Each row is a point. To make a cloud, some directions were put in groups of two or more. Within a group, all points are equally far from the middle, so they leave a hole (a ring in 2 directions, a hollow ball in 3). The other directions are filled evenly. Then the cloud was stretched, turned, moved and blurred a little. Count the holes, and give their numbers of directions, smallest first.
(in the rows, 128 means zero)

Cloud:
[[156 161  89]
 [109 169 131]
 [144 153 169]
 [154 138  62]
 [124 179 113]
 [156 106  91]
 [153  82 128]
 [162 157 138]
 [157 161  90]
 [163 127  83]
 [ 88 119  94]
 [189 122 145]
 [114  95 163]
 [112  99 166]
 [178 105 120]
 [ 83 125  94]
 [132 113  62]
 [138 178  92]
 [125  83 153]
 [102 107 132]]
Holes: 1 (2)

Cloud:
[[100 126  76]
 [137 126 138]
 [217 136  89]
 [148 138 165]
 [141  83 127]
 [ 93 123 143]
 [170  96  65]
 [102  92 127]
 [118 162  81]
 [183 138 128]
 [144 130  75]
 [121  97 128]
 [126  56 135]
 [105 164 132]
 [129 131 149]
 [137 167 134]
 [146 109 139]
 [156 101  80]
 [137 134  71]
 [126  58 139]]
Holes: 0

Cloud, 21 rows:
[[ 83 118 119]
 [112 181 149]
 [104  97  87]
 [119 134  91]
 [156 108 118]
 [ 82 121 161]
 [114 183 171]
 [110 123 139]
 [143  89 166]
 [146 170 186]
 [124 130 186]
 [129 128 137]
 [133 150 141]
 [ 77 155 141]
 [ 94 174 129]
 [141  94 183]
 [107  95 116]
 [146 174 197]
 [ 73  87 139]
 [123 172 105]
 [122  97  82]]
Holes: 0

Cloud, 28 rows:
[[164 162 126  74]
 [150 154 180 120]
 [173 128 109  80]
 [166 112 110  80]
 [133 182 153 152]
 [117 135  63 140]
 [148 178 161 149]
 [145 126  66 125]
 [139  97  91  85]
 [115 151 150  82]
 [169 120 170 112]
 [134 197 122 148]
 [160 120  78  99]
 [ 93  97 131 112]
 [114 106  77  89]
 [ 97 141 157 119]
 [159 158 135  72]
 [130 192 132 153]
 [ 90 116 114  86]
 [168 117 167 108]
 [129 162 135  73]
 [154 156 179 128]
 [109 182  85 127]
 [103  92 107  89]
 [170 131 130 160]
 [ 93 131 143  95]
 [ 92 132 151 113]
 [ 98 145  73  98]]
Holes: 2 (2, 2)

Cloud, 30 rows:
[[137 132 161 109]
 [ 87 122 130 165]
 [134 117 170 123]
 [126  93  70 158]
 [ 78 113 103  97]
 [152 171 117 154]
 [132 107  83 186]
 [102 174  82 144]
 [133 130 126  82]
 [111 124 132 183]
 [181 147  97 156]
 [188 117 106 141]
 [106 100  74 106]
 [186 132 107 164]
 [106  77  99 122]
 [103 167  71 154]
 [ 97 121  96  84]
 [126 113  82 188]
 [145 164 139 149]
 [107  90  78 117]
 [ 71 142 107 111]
 [135  80  88 157]
 [146 176 100 150]
 [144 113 162 107]
 [158 113 133  94]
 [ 69 127 116 137]
 [121 126 147 177]
 [148 120 116 195]
 [ 85 127 103  88]
 [151 148  60 133]]
Holes: 2 (2, 2)

Cloud, 51 rows:
[[140 104  84 119 124 168]
 [147 180 101 145 127 122]
 [152 154 118  74 178  73]
 [154  95 173 114 141 153]
 [145 103  90 142 141 167]
 [127 169 178  81 164 122]
 [ 83 102 154 152 112 144]
 [183 152 132  95 135 131]
 [151 164 133  92 183 106]
 [163 114 104  71 103 102]
 [160 166 119  85 166 106]
 [139 183 101 135 131 133]
 [187 135 140  88 150 116]
 [156 100  89 150  94 123]
 [130 167 152 169 137  93]
 [174  94 139  76 151 126]
 [137 117 139 145  75 103]
 [ 88 147 146 116 153  52]
 [111 179 146 130  71 111]
 [ 91 163 184 117 143  96]
 [ 82 141  84 125 127  82]
 [185 117 159 117 174  89]
 [102 107 119  60 150 145]
 [ 97  81 141 154 161  94]
 [156 109 146  44 120 117]
 [115 131 111 149 134 187]
 [ 67 123 115  83 130 100]
 [106 167  81 102 125 125]
 [ 80  97 137 152 135 105]
 [138 103  92 173 146 155]
 [141 128 200 120 110 123]
 [167 128 105  80  92 122]
 [159  80 161 113 164 123]
 [ 98 103 115 183 135 121]
 [141 150 114 167 201 111]
 [136 177 166 139 149 133]
 [ 87 133 131  57 159 130]
 [162  81 146 163 160 121]
 [ 85  94 166  84 149 133]
 [ 76 128  90 109  95 138]
 [122 116  82 172 137 150]
 [151  82 132  66 149 128]
 [154 111  99  97  83 155]
 [112 159 104 104 120  52]
 [153  91  81 168 110 120]
 [129 152 145 167 192  88]
 [138 109 103 126 144 179]
 [115  89 132 177 126 128]
 [101 101  92  77 104 140]
 [ 87 161 183  76 153 107]
 [151 139 129 163 100  76]]
Holes: 2 (2, 3)

Cloud, 53 rows:
[[118 170 158 105  91 155]
 [124 106 137  66 150  99]
 [186 146 134 156 106 106]
 [ 98 147 182 120 106  99]
 [ 80 130 160 145  71 116]
 [147 151 127 124 201 130]
 [102 138 149 149  67 166]
 [137 127 100  84  71 120]
 [141 141  63 102 153 150]
 [143 177 175 104 136 148]
 [ 84 153 126  94  84 140]
 [ 95 135 154  91  77 105]
 [126 147 110 170 189 143]
 [147 169  93 137 104 104]
 [169 154 144 123 181 169]
 [129 156 154 124  70 163]
 [168 130  68 114 160 121]
 [141 117  65  91  99 127]
 [175 145  81 135 162 151]
 [156  99 110  71 128  98]
 [125 120 120 177 184 151]
 [ 96 129  64 174 135 120]
 [115  94 141  83 164 110]
 [ 94 115  66 158  96 151]
 [ 88 145 149 179 144 103]
 [176 139 122 135 191 143]
 [143 181 173 113 129 123]
 [113  87 134  71 100 134]
 [114 166  83 118 146  98]
 [158 107 147 184 140 120]
 [117  75  90 151  96 107]
 [125 116 179 117 141 177]
 [143 133  87  86  82 138]
 [173  95 130 144 152 101]
 [161 124 117  85  99 172]
 [123  86 154 172 119 149]
 [ 99 139 154  82 120  86]
 [135 175 161  98 109 109]
 [170 131 108 146  87 164]
 [127 138 136  72  82 153]
 [109 152 107 129  65 149]
 [ 93 160  74 116 124 145]
 [133  72  98 157 125 133]
 [111 121  47 114 139 133]
 [113  99  64 128 170 136]
 [166 142 107  84 133 175]
 [ 98 106  50 126 122 105]
 [140 100 111 118 181  90]
 [178 158 141 113 121 180]
 [152 126  91 106 151 186]
 [164 120  78 134 178 120]
 [170 167 112 116 132 176]
 [127 104 103 105  91  68]]
Holes: 1 (6)

Cloud (55 x 6):
[[144 154 138 160 177 160]
 [163 153  94  87 135 123]
 [134 191 144  94  94 120]
 [ 85 173  87  81 106 146]
 [150 152 164 119  84 121]
 [ 91 116 166 147 146  78]
 [ 84 125 116  86  93 108]
 [127  93  91 110 110 127]
 [ 84 122 158 141  82 164]
 [116 104 193 132 134  98]
 [142 115 112 175 143  93]
 [134 140 191 155 160 167]
 [ 93 142  79  88 111 156]
 [ 94 180 148  86  92 163]
 [103 136 114 159 177 170]
 [121 127 152 109 178  74]
 [ 95 151  93 107 103  70]
 [132 121  99 165 108 105]
 [113 145 123 121 154  52]
 [137 182  86  85 138 144]
 [151 160 166 121  88 149]
 [ 92 193 146 156 137 139]
 [ 80 114 173 151 108 171]
 [ 96  78 119 109 145 153]
 [139 172  90  84 130 161]
 [155  84 152 107 176 138]
 [107  71 147 151 130 158]
 [ 80 168 119 133  71 128]
 [ 68 131 128  85 104 141]
 [113 145 147 169 169 179]
 [107 105 176 109 106 100]
 [167 161  99 122 139 144]
 [144 177 112 143 116 171]
 [156  93 109 109 116 123]
 [163  96 144 129 105 135]
 [ 90 136 183 152 132 186]
 [ 76 164  94 105  91 100]
 [ 59 123 163 129 138 124]
 [161 104 115  85 128 126]
 [ 94 164 111 166  90 136]
 [133 174 128 138  94 181]
 [ 99 156 104 172 101 139]
 [ 99 143  94 143 180 157]
 [129 125 197 141 151 102]
 [157  78 157 129 176 136]
 [149 119  81 133 146  88]
 [131 120 117 113 188  73]
 [107 148 194 133 123 186]
 [ 87 152  79 111 124  76]
 [147 144 118 101 122 192]
 [ 80 155  90  81 102 141]
 [120 169 115 167 151 166]
 [131 188  92  95 161 125]
 [ 98 126  73 131 163  96]
 [109 166 188 148 155 153]]
Holes: 3 (2, 2, 2)

Cloud:
[[172 142  99  81 113 108 151 114]
 [183 153 161 134 170 134 145  78]
 [ 88 157  98 119 150 157 108 162]
 [108 152  98  75 159 129 104 112]
 [147 183 123 124 111 161 139 174]
 [ 78 117 119 116 127  74 107 103]
 [131 173  80 101 140 142 141 159]
 [134 143 138  92 172 117 163 186]
 [157  93  77 162 135 180 140 127]
 [ 89 109 112 188 118 143 134 152]
 [187 151 117 202 131 127 133 123]
 [215 125 110 129 168 101 128 127]
 [178 130  80 141 122 116 170 104]
 [120 134 137 170 194 117 128  79]
 [171  93  79 115 153 173 122 119]
 [ 90 102  82 155 138 124 126 172]
 [133  85  85 171 153 117 152 168]
 [148 154 146 174 181 114 187 150]
 [205  81 132 133 150 132 116 166]
 [204 126 132 183 152 169 134 157]
 [148 167  75  91 128 114 132 131]
 [167 120 115 130 113 180 180 141]
 [169 170 149 172 173  90 150 154]
 [162 149  98 144 148 194 164 125]
 [138  95 136 146 143 104 183  82]
 [193 126  72 125 154 121 144 129]
 [163 119 133  86 120 133 136  69]
 [111 129 137 192 110 100 149 168]
 [145 170  98 104 134 115 144  77]
 [155  90 154 103 160  69 154 155]
 [116  80 119 140 167 164 165 135]
 [158 115 165 140 120  83 174 185]
 [117 180 143 109 133 108 176 178]
 [151 120 147 109  96  98 191 123]
 [100 111 120 191 131 108 147  96]
 [104 130 118 149 155  54 109 121]
 [160  92 112 199 130 129 145 166]
 [162  93 133 148 160  64 161 156]
 [170 110 129  85 100 105 153 169]
 [170 145 134 147 186 123 102 186]
 [167 134  91 131 133 114  68 150]
 [191  98  85 116 143 135 157 145]
 [136 126 146  93 187 122 145 176]
 [149 137 152 146 188 133 117 192]
 [138  96  68 169 117 126 145 157]
 [153  99 121 180 121 167  82 122]
 [116 102 122 197 111 130 131 100]
 [100 179 141 111 130  76 121 123]
 [169  82 172 153 137  97 113  97]
 [108 120 131 167 183  94 120  83]
 [216 141 127 135 158 100 150 127]
 [143 176 121 114 157 136 188 161]
 [111 150 120 200 179 155 134 122]
 [161  85 175  95 124 107 118 112]
 [123 171 142 131 163 156 175  87]
 [193 145  98 127 136 138 179 134]
 [ 98  92 100 135 137  75 107  91]
 [162 162 104 125 119 117  93 174]
 [135 169 149 135 141 107  78  98]
 [134 126 166 109 200 140 129 110]
 [137 136 177 124 193 122 142  95]
 [192 154 123 142 147 129 174  94]
 [168 115  94 139 148 124  56 121]
 [169 138 102 190 130 145 139  81]
 [157 119 127 120  85 142 131 185]
 [160 104 167 166 129 136 191 157]
 [107 193 153 142 120  95 148 148]
 [124 106 186 183 162 129 137 126]
 [125 123  84 135 194  83 127 143]
 [106 125  84 137 177  80 101 148]
 [150 126  78 170  93 105 143 129]
 [ 96 117 121 141  93 140 147 181]
 [112 176 132 117 132 112 140 196]
 [116 162 104 144 130 186 112  89]
 [105  88 136 162 162 124  89 155]
 [131 127 107 146 185 128 184 169]
 [140 124 166 121 149  55 142 172]
 [ 96  86 127  78 139 130 134 116]
 [ 99 161 108  88 147  90  98 138]
 [193 138 171 174 151 172 129 112]]
Holes: 3 (2, 3, 3)

Cloud:
[[163 158 138 157 182 113 134 101]
 [ 79 106 116 105  52 130 152 136]
 [111 136 141  71 156 115 120  86]
 [ 91 132 170 186  89 144 144 120]
 [161 129 110 160 161 106 119 177]
 [102 182 158 141 110 148 129 164]
 [173 141 126 111 105 146  82 172]
 [184 150 102 126 100 158 145  99]
 [ 99 119 159 179 111  88 157 115]
 [ 94 118 152 135  48 170 167 136]
 [117 101 162  90 107  82 104 155]
 [178 154 146  87 176 160 118 136]
 [141 138 142 121 180  72 109 124]
 [143 160 178 181 131 115 119 116]
 [130 143 174 174 179 103 145 147]
 [ 91 166 114 133 173 173 121 134]
 [134 167 139 144  93 185 174  84]
 [112 181 109 163  90 105 137 125]
 [172 104 132 126 141 194 109 107]
 [112 172  98 101 173 159 101 126]
 [178 164 117 144  92 165 156 103]
 [ 92 140 152  99  60 172 127 143]
 [159 117 120  83 110  93 119 177]
 [127 124 180  58 142 162  99 122]
 [ 91 148 132 149 190  96 135 124]
 [153  95 121 153 156 150 140 173]
 [123 179 129  85 145 124 160  90]
 [105 191 147  82 125 118 133 145]
 [ 94  60 147 110  73 141 150  97]
 [194 166 161 143 130 121 150 127]
 [171 158 174 138 172 112 109 118]
 [148 162  89 154 138 189 156 101]
 [108 171 160  67 129 136 123 159]
 [ 51 104 145 101 102 144 121 118]
 [168  82 121 141  90 129 148 157]
 [100 168 114 159 125 112  99 148]
 [135 134  74 173 157 125 141 158]
 [127 113 205  95  79 156 144 106]
 [129 185  86 116 133 153 106 161]
 [130 148 100  84 165 117 149  90]
 [141  89 171 155  87 181 172 106]
 [ 81 125 100 121 100 167 179  74]
 [ 93 123  89  97  95 172 162  77]
 [111 109 145 123 111 181 137 184]
 [164 153 156 114 104 158 115 189]
 [104 139 112 178 117 150 124 172]
 [129  97 129  69 129 160  74 112]
 [113 160 139  60 117 101 124 162]
 [133 167 113 181 155 110 177 105]
 [124 168 165  90 168 173 158 138]
 [ 74 138 130  85 171 129 140 105]
 [115 124 177 120  64 144 152 171]
 [155 112 138  69 141 133 170 116]
 [179 135 107 160 130  95 134 163]
 [119 142 164 112 115 127 169 191]
 [105 126  53 146 146 135 145 140]
 [131 195 155  96 146 144 156 100]
 [153 153 153  58 164 147 143 129]
 [181 126 155 140 142 122 164 174]
 [128 113 100  84 103 179  98  86]
 [156 156 191 166 101 133 120 128]
 [162 127 181  78 169 117 106 133]
 [ 75 109 101 171 114 175 121 123]
 [127 106 160 172 132 123 101  87]
 [111 192 158 156 144 131 182 117]
 [155  92 172  93 161 168  95 121]
 [130 170 199 138 130 151 120 158]
 [148 161 195 153  95 145 118 138]
 [ 95 150 109 126 157 104 180 161]
 [124 134 107  68 131 175 177 122]
 [ 92 132 171  81 155 143 173 112]]
Holes: 2 (4, 4)
